Each row of a before or after table is a point. One or more steps were done to the points. Then noise was added and the rows were shuffled. The steps act on how far a point lies along the listed directions, d1 being the first. Write out the steps. A step turns or swaps two directions, mirrors them in a line or flattens them onto one, adds a multiple of one to another, or multiplies one. Angles are multiples of 10 degrees, from the lower direction toward the higher: turns from -170 to 170, lines from 10 to 170 but not 90. Use the fewest steps. Two steps may share a direction if one is a turn and the other turns, adds or multiplies; they go together, in the order done. Otherwise the lowest direction goes first.

Directions:
(1): [ 35 -36]
(2): [-36 -35]
Before (8 x 2):
[[ 29  31]
 [  1 -15]
 [-34  12]
 [-45  26]
 [  5 -30]
 [ 34 -26]
 [ 22 -35]
 [ 60   8]]
After:
[[-28  17]
 [ -1 -15]
 [ 22 -34]
 [ 12 -41]
 [ -2 -33]
 [ 47   1]
 [-35  34]
 [ 33  35]]
Steps: add 0.3 times d1 to d2

Directions:
(1): [-20  29  22   8  39  20   1  31]
(2): [-35 -35   9 -19  30  -4  10 -28]
(3): [  8  14  17  -4   9 -60  20   7]
(4): [ 36  10  17   6  14  22  36 -32]
(5): [-14   1  49 -20 -39  10   5   3]
(6): [ -8  16 -32 -43  -7   9  35  14]
Before (12 x 8):
[[ 37  -3   0 -13 -23 -43  35 -35]
 [-29 -50  14  20  -1  -3 -55  19]
 [ 28  -4  -7 -23   8 -20  36  -8]
 [ -3 -52 -24   9 -34   7 -45  -7]
 [-16 -11 -17   4  -3   5 -36  11]
 [ -2 -37 -51  -4 -31  18 -13 -18]
 [ -6 -20 -21  10 -12 -10 -18   2]
 [ 17 -13  12  40  16 -10 -16 -39]
 [ 37  -2   8 -13  -8 -21  48 -43]
 [  7 -11  38  15   8 -27 -21   8]
 [-22 -32  37   2   7  15 -43  -2]
 [ 13   0  35  26 -14   8 -27  13]]
After:
[[ 35  -7   9 -12  -5 -18  47 -45]
 [ 20  10  27  23 -21  12 -23  21]
 [ 25 -10  -4 -21  13 -18  34 -10]
 [-14  -8 -19   3  -5   6 -36  13]
 [-18 -42  13  28 -12  -2 -59  25]
 [ -4 -42 -50  -4 -28  17 -14 -19]
 [-11 -23  36  10   0  17 -51   4]
 [ 35  -4   2 -14 -21 -43  35 -34]
 [ -4 -17 -20  10 -12  -9 -18   3]
 [  2 -47 -26   9 -38   8 -47  -4]
 [ 27  -3  10  45   8  -9 -17 -32]
 [ 13  -2  35  17   1 -27 -21  13]]
Steps: turn d2 and d6 by -20 degrees

Directions:
(1): [ -7  -6   8   5   6 -29  18   5  21  20  25 -48]
(2): [ -5  -6  -2  -2 -13 -12   0  -5 -15  -3  60  30]
(3): [ -2  25 -15   3  12  -6 -29   5  25 -48  14 -11]
(4): [ 13  -5 -19  49   8 -24  17 -24  11  -3 -10  18]
(5): [  2 -44  14  -1 -10 -23   1  12 -20 -39 -12  -9]
Before, 14 rows:
[[ -2 -23  14 -18  -4 -19   1  20   0 -19  16 -27]
 [  2   9  -2  -6   1  20   3   3  10  13 -19 -10]
 [  9 -14  -9  33  -4 -24   5  -3  -5 -34 -12  15]
 [-13   8   4  -9   2  -9  -7  -4   1  -8  38 -18]
 [ -4   9  -3  -3   6   8 -14   4  -7 -25  11  24]
 [ -4  -7  -1   0  -5   3  10 -13 -12 -13  16  43]
 [ 14 -10  -3  10   2 -37   8 -14  -1 -11  21   4]
 [  2  20 -17  22  12   1 -14  -6  15 -41  23   4]
 [ 15  -3 -21  27  11 -19  -8 -11   6 -42  -4  31]
 [-15  16   2  -1   4  -1   3  10  11  11  54  -9]
 [ -5  13  -2   0   0   1   6  -8  12  24  -1  -8]
 [ 16  -4  -6  13   0 -10   9  -7 -16 -19 -31  19]
 [ -5  19 -20  -1  15   7  -1  -5  12  -3 -19   0]
 [ -3   4  -9  18   2 -22  12  -5  11   8  43  -1]]
After:
[[ 16  -1  -8  12   0  -4   3  -7 -18 -28 -36  27]
 [ -3   3  -7  19   2 -25  16  -5  12  13  45  -7]
 [  2   9  -1  -3   2  15   5   4  15  14 -15 -20]
 [ -4   4  -5   2   1   3  -1 -10  -2 -32  17  40]
 [ 18 -25 -11  23  -2 -10  15 -17 -22  -3 -11  54]
 [ -7   6 -12  -2   8   5  17  -7   1  25 -17   0]
 [ -7  17  -2   1   5  -7   4  -6  21  20   6 -23]
 [  1 -27  13 -21  -9  -7   2  16 -15 -14   6  -3]
 [-12  -5   9 -11  -4  -8   7  -6 -13  15  37 -11]
 [ -3  -4   5  -5  -2  12   2   2 -21  -2   9  33]
 [  3 -18   3  17  -6   5  27 -13 -23  27  21  24]
 [-16   9   9  -1   3  -7  13  10  11  24  60 -18]
 [ 16  -9  -3   7   0 -31   7 -14  -5 -10  17  13]
 [ 11 -21  -6  29 -10 -14  10  -7 -23 -24 -22  36]]
Steps: add -0.7 times d5 to d1; mirror d2 and d3 in the line at 10 degrees

Directions:
(1): [ 26  -1  -8 -12 -12  53  -4   8 -23  21  -5  -4  15 -10 -26 -40  23  26
  30   5]
(2): [ 11 -45  -6  13   5 -13  26   1 -11 -21 -12   3 -21  -2 -39   2  13  -2
   6 -60]
Before, 11 rows:
[[  7 -33  -3   0  -8  15  23   3 -19  -4 -11   3 -14  -9 -43 -19  19  10
   14 -46]
 [  0  11   4  -8  -1  17 -11   0   1   6   3  -7   7   1  11   2   3   3
   -1  11]
 [ 14 -39  -4  17   1  -1  20   0  -3 -16 -14   1 -10   2 -27  -2   7   4
   10 -44]
 [ -5   7   0  -4   0  -6  -8  -3   8  -4   6   4   1  -3  14   5  -6   2
    1   7]
 [ 11 -31 -10   7   3  -5  10   3   4 -16  -4   5  -9   4 -18  -3   7  -2
    8 -27]
 [  3  11   3 -13  -4  21  -7   2   0   8  -2  -5   6  -2   4  -8   3  16
    4  12]
 [ -2  14  -2  -6  -7  12  -7  -4   8  -1   2  -3  -2  -9   6  -5  -4   7
   -3  18]
 [  5  -9   2  -2   2   6  -1   3  -7   8  -9  -6   0  -5 -15 -15   6   1
   12  -4]
 [ 13  -2  -5  -1  -8  23  10  -1 -20   1  -9  -4  -1  -9 -18 -20  10   9
   13 -11]
 [  1 -23  -7   2  -1   3  10   3 -20  -5  -4   1  -2  -2 -27 -11  10   0
   11 -29]
 [  4 -14  -5   0   3  -8   4   7  -2  -4  -1  -3 -12  -2   0  -1  -7   2
   -8 -18]]
After, 11 rows:
[[  6   4   2  -8  -2  24  -8   1  -4   6   0  -7   6  -1   1  -3   9   7
    5   2]
 [ 29   2 -10 -10 -17  61   4   4 -34  18 -11  -7  12 -16 -30 -47  24  27
   33   0]
 [ 13 -19  -3  10  -3  12   8   1  -1  -4  -9  -1   1   1 -13  -8   4   8
   11 -16]
 [ 14  -6   0  -8  -2  27  -5   6 -14  17 -11  -8   7  -9 -21 -30  13  11
   23   2]
 [ -9   3   1  -1   3 -18  -5  -5  12 -10   5   5  -4  -1  15  13 -10  -3
   -4   0]
 [ -1  -7  -3   0   4 -13   1   6   3  -4   1  -3 -10   0   8   4 -12  -1
  -13 -10]
 [  8 -17  -9   3   0   1   2   3   6  -9   0   3  -2   4  -7  -5   3  -1
    7  -8]
 [ 15   4  -1 -16  -8  41  -5   5 -11  14  -7  -7   9  -6 -12 -24  14  26
   17   6]
 [  2   7  -4  -5  -8  16  -4  -3   3  -2  -1  -3  -4 -10  -3  -9   1   9
    2   9]
 [  6 -10  -8  -6  -7  25   1   6 -25   8  -2  -1   9  -5 -25 -25  14  10
   19 -10]
 [ 18 -13  -6 -14 -18  54   9   7 -29  20  -9  -1   5 -15 -41 -46  28  27
   30 -16]]
Steps: multiply d1 by 2.5; multiply d2 by 0.4

Directions:
(1): [  0  10  16  -6  20 -12  10  17   1  60  -8 -53  25  47  25  11  -1 -30
  14  -8  14   6  26 -27 -41  10  45 -26  -3   6  42  -1   5  -1  -9  21
  46   8  27 -48  47 -21  20 -39  13 -27 -11 -19]
(2): [-41  20   3  22 -35  -4 -33  -3 -23  39   8 -18  34  38 -28  -3 -16  -7
   0  17   4  20   8  33  38  42  10  -1  22   0 -21 -25   1  19 -44  47
  -2 -33   2   7   4 -10  30  41 -21  46  58  13]
Before, 14 rows:
[[-11   2  -1   3  -8  -7  -5   3   4  28   2 -25  14  24   3   1  -3  -5
    5  -1   7   4   3   0   1  17  23 -12   4   2   0  -4  -1   5 -14  19
   14   0  15  -9   6  -8  16  -1  -3  -2  12  -2]
 [ 25 -12   4 -12  27   6  23  -2   7 -15  -2   8 -12 -27  17  -8   7   2
    3 -15   6  -4  -4 -25 -27 -25  -3  -7 -15  -6  18  15   1 -12  27 -20
    6  23   5  -9   1   4 -20 -20  15 -28 -33 -10]
 [ 17 -21  -3   2  10   7  11   2   7 -42   0  24 -22 -47  11  -4   2  14
    2  -1 -14  -9  -7  -2   2 -24 -26   2  -8  -1  -5   7  -2  -7  19 -24
  -18  18  -1  24 -20   8 -16   5   5  -4 -25   3]
 [-17   9   8   6  -1   0  -5   8  -8  32   3 -29  24  26 -13  -1 -11  -8
    8  -5  -1   8   5   3  -4  15  18  -8  -2   0   2  -8   7   3  -6  21
   15   2   9 -21  15 -17  15   8  -9  11  15   2]
 [-24   3   9   5   0  -2 -17  -1 -11  28  -4 -16  14  17   9  -2 -10 -10
    4   3  11  18  11  19   9  13  18   2  13   0 -10 -12  10   9 -19  19
    1  -7   1   0  17 -13  19   9  -1  -1  27  -2]
 [ 31 -19  -5 -11   9  14  12  -3  15 -45  -2  26 -32 -49  12   5   5  17
   -7 -14  -4 -12 -22  -9  -5 -26 -24   9 -14   5 -10  14 -11  -4  39 -30
  -13   9 -13  12 -25  18 -16 -12   1 -16 -31  -8]
 [ 10  -3   4 -10  10   7   2  -3   2 -10   4   6  -5 -15  16   2   5   1
   -4 -13  -3 -14   3 -13 -15 -16   2  -5 -13   2  15  16   7  -7  18 -16
    0  11   6  -7   5   3   2 -14  19 -17 -17  -5]
 [  0  -7   5  11   2   4 -14   0  -8   3   6   3   3  -1  -7  -2  -2  -2
   -1   6   0   0   5   5   6   9   2   4   6   0 -11   1  -2   9  -4  -1
   -7  -9  -1  -3   7  -3   2   8  -2  10   0   3]
 [ 16 -11  -9   4   1   5  11 -12   8 -60   5  39 -24 -52  -6  -2   8  30
  -12  -8 -14 -24 -12  -6  13 -16 -37  16  -6  -3 -18  11  -2  -4  23 -34
  -26   9 -21  29 -33  13 -27  12   0  -7 -12   2]
 [  4  -2  -2  14   1   3  -4   2  -2 -14  -1   1   5  -2 -12   4   9   9
    4  -5  -4   7  10 -10   3 -11  -7   3   2  -2   3  10  -2  -4   5 -11
   -1   0 -12   1   8  11  -7   6   2  -1 -10   1]
 [-12  -1 -13   5 -24   6 -20 -11  -8 -10   8  11  13  -3 -32  -8  -7   0
   -3  15   2  -2   1  25  30  16 -13  18  13   5 -29  -6   1   3 -22  13
  -24 -17 -11  20 -21   8   2  31 -15  31  26  10]
 [ 22 -19 -11   1  -7   6   1  -8   6 -49  -7  32 -39 -47  -8 -11   6  23
  -15   2 -20 -21 -20   3  11 -27 -40  22  -8 -14 -12   5 -13  -9  33 -42
  -35  10 -18  23 -38   4 -30   0   2   3 -27   5]
 [ 16   2   4  -8  18 -12  21   1   7 -13  -7  -2 -11   3  19  17   7  -1
   -4  -9  -2 -15  13 -17 -28 -12  -2  -1  -3   6  19   8   3  -6  10 -20
    6  18   0 -18  12  -3  -7 -25   8 -26 -28  -3]
 [ 16 -11  -2  -9   5  -1  11   3   7 -18  12  18 -15 -23  13  -2   5  13
   -5   5  -1  -6  -7  -4  -8 -13  -7   8 -21  -6   4   8   1 -19  23 -20
   -5  16  -5   7   2   6  -8  -5   4 -12 -21   5]]
After:
[[  1  -8   5  11   1   4 -15  -1  -8   0   7   6   2  -3  -9  -3  -2  -1
   -2   6  -1  -1   4   6   9   8   0   6   7   0 -14   2  -2   9  -3  -2
  -10  -9  -3   0   4  -1   1  10  -2  12   0   4]
 [ 16  -9  -6   3   5   3  13  -9   9 -47   3  28 -19 -43  -1   0   8  24
   -9 -10 -11 -23  -6 -12   5 -15 -28  11  -6  -3  -9  11  -1  -5  21 -29
  -17  11 -16  19 -23   9 -22   4   2 -13 -14  -2]
 [ 17 -19   0   1  14   4  13   5   7 -30  -2  13 -16 -38  16  -2   2   8
    5  -3 -11  -8  -2  -7  -7 -22 -16  -4  -8   0   4   7   0  -7  17 -20
   -9  19   5  13 -10   5 -12  -3   6 -10 -27  -1]
 [ 16   4   7  -9  22 -15  24   5   8  -1  -8 -13  -6  12  25  19   7  -7
    0 -10   1 -13  19 -23 -37  -9   8  -6  -3   8  27   8   5  -7   9 -15
   15  19   6 -28  21  -7  -3 -32  10 -31 -30  -7]
 [-11   0  -3   4 -10  -5  -6   1   4  21   3 -19  11  18  -1   0  -3  -2
    3   0   6   3  -1   3   6  16  17  -8   5   1  -5  -4  -1   4 -13  16
    8  -1  12  -3   0  -5  14   4  -5   2  13   0]
 [  4  -1  -1  14   2   3  -4   3  -2 -11  -2  -2   6   0 -11   5   9   8
    4  -5  -4   7  11 -11   1 -11  -5   2   2  -2   5  10  -2  -5   5 -10
    1   0 -10  -1  10  10  -6   4   3  -2 -11   0]
 [ 16  -9   1 -10   8  -4  13   6   7  -7  11   9 -10 -14  18   0   5   8
   -2   3   1  -4  -2  -9 -15 -11   1   3 -21  -5  12   8   2 -19  21 -16
    3  17   1  -2  10   2  -4 -13   7 -17 -23   1]
 [ 10  -1   7 -11  14   4   3   0   2   0   3  -3  -1  -7  20   4   5  -4
   -1 -15  -1 -12   8 -18 -21 -14   9 -10 -13   3  22  16   8  -7  16 -12
    7  12  10 -15  13  -1   6 -21  21 -22 -19  -8]
 [ 22 -17  -6   0  -3   3   3  -4   7 -35  -9  19 -33 -36  -3  -8   6  16
  -12   0 -17 -19 -14  -3   1 -25 -30  16  -9 -12  -2   5 -12 -10  31 -37
  -25  12 -12  12 -27  -1 -26  -9   5  -4 -29  -1]
 [ 24  -9   9 -13  33   3  26   3   8   2  -4  -7  -4 -13  24  -5   7  -6
    7 -18   9  -2   4 -33 -39 -22  10 -14 -16  -4  30  15   2 -13  25 -14
   20  25  13 -23  14  -2 -14 -31  18 -35 -37 -16]
 [ 31 -16   0 -13  15  11  15   2  16 -27  -3  11 -24 -35  19   9   5   8
   -3 -16   0 -10 -15 -18 -17 -23 -11   1 -15   6   3  14 -10  -4  36 -24
    1  11  -5  -2 -11  12 -10 -23   4 -23 -34 -14]
 [-24   1   6   7  -4   1 -19  -4 -11  17  -2  -6   9   8   4  -5 -10  -5
    2   5   8  17   6  24  17  11   9   7  14  -2 -18 -12   9   9 -17  15
   -8  -8  -4   8   9  -8  15  15  -4   5  29   2]
 [-17   7   5   7  -4   2  -7   6  -8  22   4 -20  20  18 -17  -3 -11  -3
    6  -3  -2   7   0   7   2  13  10  -4  -1  -1  -5  -8   6   3  -5  18
    8   1   5 -14   7 -14  12  14 -11  16  18   6]
 [-12  -3 -17   7 -28   8 -22 -14  -8 -23   9  23   8 -14 -37 -11  -6   6
   -5  17  -1  -3  -4  31  39  14 -23  23  13   3 -38  -6  -1   3 -20   8
  -34 -19 -17  31 -31  12  -3  39 -18  37  29  15]]
Steps: add -0.5 times d2 to d1
